Rows are points. Any point is a mix of the corners, with weights that add up to 1. It lies inside the corners' shape when no weight is negative. Is each point inside? If not, which corners have a negative weight?

Corners:
(1): [63 11]
(2): [ 16 -60]
(3): [-29  70]
Points:
[18 56] => outside (2)
[ 27 -29] => inside
[-24  63] => inside
[25 -2] => inside
[26 24] => inside
[-20  53] => inside
[-11  54] => inside
[25 32] => inside
[-12  34] => inside

Corners:
(1): [-15  15 -12 -35 -15 -23 -13 -41  68]
(2): [-79 -42  -1  25  -7 -25  10 -72 -23]
(3): [ -7 -52   7  47 -14 -63  37 -49   1]
(4): [-45  60  -5 -23 -23 -20  16   6  14]
(5): [ 54  14 -15 -21 -22  28 -22  -4 -29]
(6): [ 34   4  35 -35 -18   2 -45  -2  -2]
(7): [ 44 -16  18 -43  17  13  17 -11 -38]
(8): [ 44  39  25  52  34 -34  16 -44  23]
(9): [-36  18 -13 -25 -10  11 -24  27  43]
(10): [ 30  13 -14 -28  11 -30 -18   3 -40]
Points:
[ -8  36  -8 -16  -8  -5 -24  -1  15] => outside (3, 7)
[-121  -65    3  -11  -36  -30   17  -60   35] => outside (5, 8, 10)
[ 22  28   4 -32   0   8 -19 -11   5] => outside (3)
[ -5   8   5 -44  -6 -14  -7   6  10] => outside (2, 5, 8)
[ 18  13   5 -17 -11   1 -17  -7  -1] => inside
[-37  33 -30 -66 -39  23 -47  21  28] => outside (3, 7, 8)

Corners:
(1): [ -9 -23 -40   9  47  -7  26 -37   1  -8 -20  17 -15  45  10 -21  -7   0
 -64  69]
(2): [ -4 -24 -82   3 -24  60   9  66 -42  -2 -22 -34  43  46   9 -46 -46   2
  46 -61]
(3): [-11  28 -20  31  38  37   9  37 -24  24 -12  34  44  68 -39  45  32 -24
   5 -11]
(4): [-62  47 -32 -51   2  -2 -70  38 -61 -13 -81 -17  34  -4  30 -57  51 -10
 -43 -11]
(5): [ 12 -10 -18 -26  66  68  -1  28 -56 -11  41 -45 -25  69  17  17 -74  27
  25  20]
(6): [ 68 -44  57 -67  32 -34  26 -28 -43 -14  -6 -84  75  71  21  32  -4 -45
  -4 -59]
(7): [ 14  38  -9   8   2  26  37  10  -7 -26 -47 -30  61 -12 -48   6  16  52
  -4  47]
(8): [ 34 -61 -37  21  58   7 -10 -54 -68  64  19  49 -22 -10 -39  54  23  44
 -47  78]
(9): [-12 -35  56  -9   9 -52 -37  75  61 -17  52  -5  35 -47  62 -21  11 -92
  49  62]
(10): [  5  45  70  41  14 -45  23 -19  27  54  39  63  62 -15  52 -35  19 -14
  40  62]
(11): [  2  15 -18  51  45  47 -72  23  38  44 -63  50   5 -41  29  61  22  39
   1  -7]
(12): [ 99  67  53  62  73 -14   4 -31  41 -43  49   2 -11  -5  11   3  38   1
  33 -66]
(13): [-52 -24 -70 -28  -7  52 -43  -6   4  23   1 -41   8  78 -53  12 -71  39
 -27 -31]
(14): [ 12  22  66 -45  52 -14  -2  53  29 -38 -46 -25 -61 -11 -45 -22  -3  39
  61  26]
(15): [ -8  36 -25  28  22 -61 -20 -21 -31  85 -37  22  54 -57 -52  51 -49 -73
 -26 -31]
(16): [-52  26  -3 -42 -37  72  40 -19  30 -36 -40  -8 -12 -35 -44   9   5  38
 -62  -4]
(17): [ 52  10  -2  39  85  59  20 -57 -33 -45   1 -13 -23  64 -46 -53 -41 -20
  26  36]
(18): [  2  19 -55 -74 -10   3 -34  -8  25  85  27  24  12  48  22 -62  -4 -63
 -64  54]
(19): [ 31  48  16 -33 -44 -16 -39 -29  30 -40 -58  10 -28 -31 -30  35 -66  14
  -6 -42]
(20): [ 44  34  -3   7  31 -33 -25  -6 -38  -7 -34 -94 -39  44  16  -6  25 -44
  12 -11]
(21): [-58  27 -62 -64  16 -38  23 -52  67 -27  40   4   9   4  12   1 -69 -65
  61  16]
Points:
[ 17   4  -9   0  34  -6 -13  -6 -11  12  -1  -2  13  18   0   7 -11 -12
   4  11] => outside (16)
[  4   4 -13  -5  26  15 -11   1   0   6 -14  -5  15  15   2  14 -12  -3
   7  -4] => inside
[ -7  66 -19 -36 -53 -47  -9  59  40 -44 -82 -60  57 -54  34   8  44 -88
 -10 -68] => outside (5, 8, 10, 13, 14, 17)
[ 17 -28 -17  12   4  40   2  -9 -30  37 -15  -7  32  31 -11  29 -26  -6
 -41  13] => outside (4, 12, 14, 21)
[ 10   9  -4 -41 -15 -25   0 -46  17  22 -33 -13  10 -22 -29   7 -65 -11
  10   0] => outside (1, 3, 4, 5, 9, 12)
[ 28 -35 -12   4  35  28 -22  22 -15   8 -40  -7 -22  11 -12  30 -24 -21
  -6  21] => outside (4, 7, 10, 12, 13, 21)

Corners:
(1): [ 39  13  12 -23  -5  60 -50 -27 -34 -19  48  -4 108   9  11   6  23   7
  12  33]
(2): [ 39  31  51 -66 -21  36  21 -31 -12 -58  55  46  29  49 -64 -16 -33  33
  44  15]
(3): [-35  -6 -12  -2  31 -30  43  61 -31   1 -56   4 -63 -17 -28  -4  20 -24
 -65 -15]
(4): [ 43 -29  25 -25 -19  29 -36 -25  32 -68  55  47  24  53  19  16  27  30
   0  -9]
(5): [ 12 -40 -18  10   6 102 -11 -20 -27 -21  65 -47  15  53  10  -5  53  35
  68 -16]
(6): [-42 -31  64 -48 -10  29  -3  10 -15 -12  42  56  25  23 -32 -21  -2 -31
  -2  19]
(7): [ 58  55  41  22 -19   3  12   0  48   2  10 -14 -19   5  -1  46 -17 -60
  58   9]
(8): [-61 -33 -27 -25  33 -67 -17   8 -12  -3 -16  17  18 -23 -30  48 -54 -22
   1  12]
(9): [  5  41   4  12 -47  80  27 -54  37  -7 -36   6 -76   5  52  43 -44 -39
  23  15]
(10): [  3   2  29  29 -29  27  12   2  18  63 -75 -64  15  30  -1  26 -36 -41
  14 -60]
(11): [-51  18  27 -28  -7  45 -47  -6 -42 -78  31  47  49  93 -22  24  20  -2
  79 -14]
(12): [ 14  39 -44  72  65  22  31   6  37 121 -45 -20 -27  -3  -7  24 -38 -46
  42 -22]
(13): [-89  11  14 -16  34  -4  51  41  40  66 -27  13 -13   3   2 -20  12  21
 -40  -8]
(14): [-12  -3  69  -3  34  -2   2 -40   3 -12  55  26  24   3 -34  60  11  63
 -64  -2]
(15): [-40   9 -27  37  -8 -36  28  32  29  88 -30 -80 -67  41 -10 -12 -67  -4
   8  30]
(16): [  5  -8  -5   7  43   4  17  23  66  32 -65 -50 -60  13 -11  -1  -2 -47
  -8  20]
(17): [-34  10 -19  78  36 -21  48  19  22  19 -33 -50 -44   1  53 -20 -21 -46
 -32 -11]
(18): [  2  44 -19  -7  42  77 -88  48 -14 -17  17 -37   0 -19   5 -34   7  23
  21  17]
(19): [-60 -37   8  15  -4   2   8  23  37  23 -51  17   6 -12 -37 -13 -13  28
 -24  30]
(20): [-12 -10  15 -41 -36 -27 -31 -27  37  -6 -12  23   4 -22  -9 -49  52 -27
 -17   3]
(21): [-36 -31 -48  35  46  27  18  46  66  47 -35 -21   6  -9 -45  21   5 -54
 -42  -9]
Points:
[-29 -20  20 -25 -13  32 -31  -8 -17 -31  41  18  16  18  -3  -1  31  37
  13  16] => outside (2, 10, 12, 16, 17, 21)
[-28 -20  -8  16   4   5   5   0  17  19 -20 -15 -13  19  -3  11 -10 -17
  -5   4] => outside (2, 7, 13, 18)
[-13  -2   5   5   6  19   3   1   9   5   3  -1   3  12  -8   8  -1  -7
   1  -3] => outside (16)
[-10  -3   0   2   7  27 -12 -13   1  -7   8   0  17  11 -13  17  -2  10
  -4   0] => outside (6, 7, 13, 16)
[ -9   7   5  -7  -1  30  -4   3   2   7 -10  -2   1  18   6 -18   6  -6
   7   1] => outside (7, 8, 14, 21)
[-7  5 13 -2 -1 27 -8 -6 -2 -4 13  3 12 20 -3  6  4  2 19 -3] => outside (16, 21)
[-16   9  13  -1   6  15   5   3  12   9  -6  -2  -1  15 -13  10  -9 -15
  11   1] => outside (4)
[-25   3   9   4   8  -4  12   8  25  18 -19  -2 -18   9 -12   8 -18  -9
 -10   3] => outside (1, 5)
[-11 -17  36 -62 -19  24 -38 -25 -29 -70  49  45  31  33 -32  -2  15  37
   8  24] => outside (7, 10, 12, 13, 17, 21)
